Rows are points. The points of each table are mixes of a few directions, plus a little noise. Count the directions of each table, and those that both share. Where both have some left over, give the other angles between the two spaces (their principal angles), to ten degrees, smallest first.
In the rows, zero is written as 128.

First (7 x 3):
156, 138, 145
68, 107, 92
93, 115, 106
94, 116, 108
148, 136, 140
161, 140, 149
175, 144, 156
Second (4 x 3):
109, 142, 127
143, 134, 102
179, 87, 134
81, 149, 149
Directions: first 1, second 2, shared 0; angles 60

First (8 x 6):
122, 144, 121, 136, 110, 126
153, 168, 121, 139, 96, 117
211, 171, 142, 122, 115, 116
83, 161, 132, 134, 112, 165
110, 74, 123, 124, 159, 116
121, 63, 133, 113, 177, 123
115, 160, 118, 141, 97, 130
108, 82, 132, 118, 162, 133
Second (6 x 6):
194, 137, 133, 125, 127, 102
114, 102, 91, 155, 105, 75
102, 132, 165, 101, 166, 195
106, 101, 126, 126, 143, 131
140, 183, 132, 133, 95, 141
112, 114, 123, 130, 132, 124
Directions: first 3, second 3, shared 3

First (7 x 9):
112, 121, 139, 124, 127, 147, 120, 131, 151
114, 97, 136, 114, 138, 154, 129, 83, 144
100, 132, 149, 129, 126, 153, 105, 165, 171
153, 157, 113, 142, 94, 98, 150, 150, 93
99, 120, 147, 123, 161, 152, 93, 150, 172
135, 105, 121, 119, 109, 135, 157, 71, 110
183, 164, 90, 145, 141, 58, 143, 145, 55
Second (7 x 9):
112, 110, 131, 123, 132, 132, 139, 123, 162
158, 164, 122, 139, 120, 121, 105, 139, 60
132, 132, 128, 129, 127, 128, 124, 130, 119
84, 77, 139, 113, 140, 138, 162, 112, 226
164, 169, 121, 141, 117, 119, 103, 141, 49
99, 94, 135, 117, 136, 136, 149, 119, 195
147, 150, 124, 134, 123, 124, 114, 134, 86
Directions: first 3, second 1, shared 0; angles 40

First (9 x 12):
158, 174, 202, 173, 110, 127, 44, 153, 88, 128, 122, 163
129, 133, 137, 138, 119, 130, 128, 124, 130, 123, 124, 129
145, 144, 154, 130, 144, 121, 69, 158, 92, 144, 137, 151
144, 141, 148, 125, 148, 120, 72, 158, 92, 146, 138, 149
134, 133, 136, 127, 136, 125, 105, 140, 114, 135, 132, 137
97, 91, 70, 108, 117, 136, 228, 84, 185, 110, 120, 89
124, 129, 130, 139, 111, 133, 147, 114, 143, 117, 120, 121
110, 96, 76, 90, 151, 125, 173, 120, 146, 135, 137, 109
110, 109, 99, 122, 116, 134, 187, 100, 163, 114, 121, 105
Second (8 x 12):
133, 137, 133, 147, 155, 130, 143, 132, 118, 132, 132, 119
148, 142, 181, 109, 129, 138, 148, 27, 91, 126, 107, 116
126, 142, 143, 162, 69, 124, 116, 133, 146, 107, 117, 136
109, 129, 141, 177, 180, 182, 117, 225, 184, 112, 122, 149
116, 123, 110, 144, 132, 132, 118, 181, 150, 125, 134, 136
131, 110, 115, 67, 103, 109, 121, 77, 108, 139, 130, 127
133, 130, 105, 133, 75, 88, 128, 114, 113, 132, 138, 121
127, 109, 97, 85, 180, 123, 135, 133, 111, 151, 143, 123
Directions: first 2, second 4, shared 1; angles 80

First (10 x 18):
98, 80, 141, 130, 127, 137, 116, 112, 136, 126, 129, 114, 120, 112, 151, 142, 97, 127
79, 85, 120, 101, 154, 80, 137, 101, 121, 100, 107, 121, 121, 131, 141, 133, 102, 161
144, 154, 111, 111, 144, 104, 136, 120, 124, 132, 119, 146, 133, 145, 116, 122, 156, 145
128, 132, 96, 127, 173, 126, 144, 137, 108, 160, 153, 139, 154, 68, 132, 156, 186, 153
121, 128, 145, 147, 102, 144, 143, 84, 134, 106, 121, 140, 116, 164, 137, 118, 118, 136
143, 137, 113, 88, 148, 86, 103, 175, 129, 138, 113, 114, 131, 127, 107, 121, 119, 115
114, 129, 144, 157, 102, 149, 138, 172, 117, 102, 142, 101, 127, 110, 121, 119, 96, 101
149, 129, 142, 144, 109, 169, 118, 85, 147, 152, 134, 148, 123, 145, 144, 135, 145, 124
188, 163, 134, 123, 111, 152, 88, 173, 147, 171, 134, 125, 130, 133, 110, 121, 137, 82
116, 144, 135, 151, 110, 132, 158, 120, 115, 94, 128, 131, 126, 145, 122, 114, 124, 135
Second (9 x 18):
132, 126, 123, 128, 134, 130, 126, 132, 129, 130, 126, 135, 111, 128, 143, 127, 121, 126
115, 136, 144, 129, 109, 122, 133, 116, 125, 123, 134, 107, 184, 129, 80, 130, 151, 133
132, 125, 123, 128, 134, 130, 126, 132, 129, 130, 126, 135, 110, 128, 144, 127, 120, 126
114, 137, 146, 129, 106, 121, 134, 115, 124, 122, 135, 104, 192, 129, 74, 131, 154, 134
126, 129, 130, 128, 125, 127, 129, 126, 128, 127, 129, 125, 135, 128, 122, 128, 131, 129
134, 125, 121, 128, 136, 131, 126, 133, 129, 130, 125, 137, 103, 127, 149, 127, 118, 126
155, 112, 95, 126, 169, 141, 117, 153, 135, 139, 114, 173, 7, 126, 230, 123, 79, 117
108, 140, 153, 129, 98, 118, 136, 109, 123, 120, 138, 94, 218, 130, 52, 132, 165, 136
136, 123, 118, 128, 140, 132, 125, 136, 130, 131, 124, 141, 92, 128, 158, 126, 113, 125
Directions: first 5, second 1, shared 0; angles 70

First (10 x 24):
103, 105, 125, 116, 140, 108, 144, 124, 133, 143, 125, 110, 134, 148, 110, 131, 100, 137, 148, 122, 133, 64, 112, 108
93, 91, 106, 124, 196, 61, 167, 119, 119, 100, 126, 135, 133, 114, 124, 111, 102, 138, 150, 66, 128, 7, 106, 130
164, 162, 137, 142, 99, 166, 101, 135, 125, 119, 132, 145, 120, 110, 148, 130, 163, 116, 101, 149, 123, 226, 150, 149
126, 127, 131, 125, 119, 134, 126, 128, 132, 139, 127, 121, 129, 138, 123, 132, 124, 129, 131, 138, 130, 130, 127, 121
112, 114, 129, 118, 127, 122, 136, 126, 134, 146, 126, 112, 132, 148, 113, 133, 109, 135, 142, 133, 132, 93, 118, 111
141, 140, 128, 135, 126, 136, 121, 130, 124, 116, 130, 140, 125, 114, 139, 125, 143, 123, 117, 127, 125, 159, 136, 141
114, 118, 136, 114, 103, 140, 127, 128, 140, 165, 125, 100, 133, 164, 106, 142, 106, 135, 143, 157, 135, 112, 119, 100
110, 112, 125, 120, 138, 113, 140, 125, 131, 137, 126, 117, 132, 140, 116, 129, 109, 134, 142, 122, 131, 83, 117, 115
171, 165, 127, 153, 129, 146, 107, 134, 113, 83, 134, 171, 117, 78, 167, 116, 179, 111, 91, 116, 117, 224, 155, 173
146, 146, 136, 133, 104, 154, 112, 132, 129, 132, 130, 131, 125, 126, 135, 132, 144, 122, 116, 148, 126, 183, 139, 133
Second (10 x 24):
123, 154, 109, 145, 131, 103, 130, 128, 102, 103, 119, 142, 143, 146, 118, 113, 178, 115, 123, 124, 112, 163, 156, 176
99, 87, 152, 114, 173, 147, 135, 139, 155, 146, 133, 96, 97, 138, 159, 142, 94, 163, 106, 119, 151, 71, 128, 111
102, 135, 122, 126, 121, 116, 134, 129, 119, 141, 116, 109, 144, 177, 105, 134, 139, 128, 138, 142, 127, 120, 142, 141
86, 133, 118, 108, 126, 100, 145, 128, 114, 145, 108, 101, 157, 181, 109, 157, 111, 126, 156, 125, 141, 78, 137, 137
140, 93, 175, 133, 166, 200, 107, 149, 172, 140, 152, 111, 62, 103, 189, 125, 124, 169, 60, 140, 142, 154, 141, 113
149, 130, 125, 136, 98, 133, 120, 120, 132, 137, 136, 137, 132, 124, 101, 109, 135, 121, 137, 150, 113, 153, 112, 108
127, 145, 119, 131, 142, 112, 133, 130, 111, 102, 121, 143, 136, 114, 145, 134, 141, 118, 125, 104, 130, 135, 141, 157
117, 123, 121, 132, 140, 112, 135, 126, 123, 124, 126, 129, 132, 139, 118, 118, 137, 130, 131, 124, 122, 114, 130, 137
194, 140, 109, 137, 77, 118, 118, 103, 123, 109, 144, 179, 143, 52, 99, 98, 119, 93, 163, 126, 104, 155, 76, 89
145, 138, 131, 116, 105, 141, 123, 126, 130, 133, 127, 133, 134, 106, 138, 150, 103, 119, 141, 126, 138, 133, 116, 111
Directions: first 2, second 5, shared 2
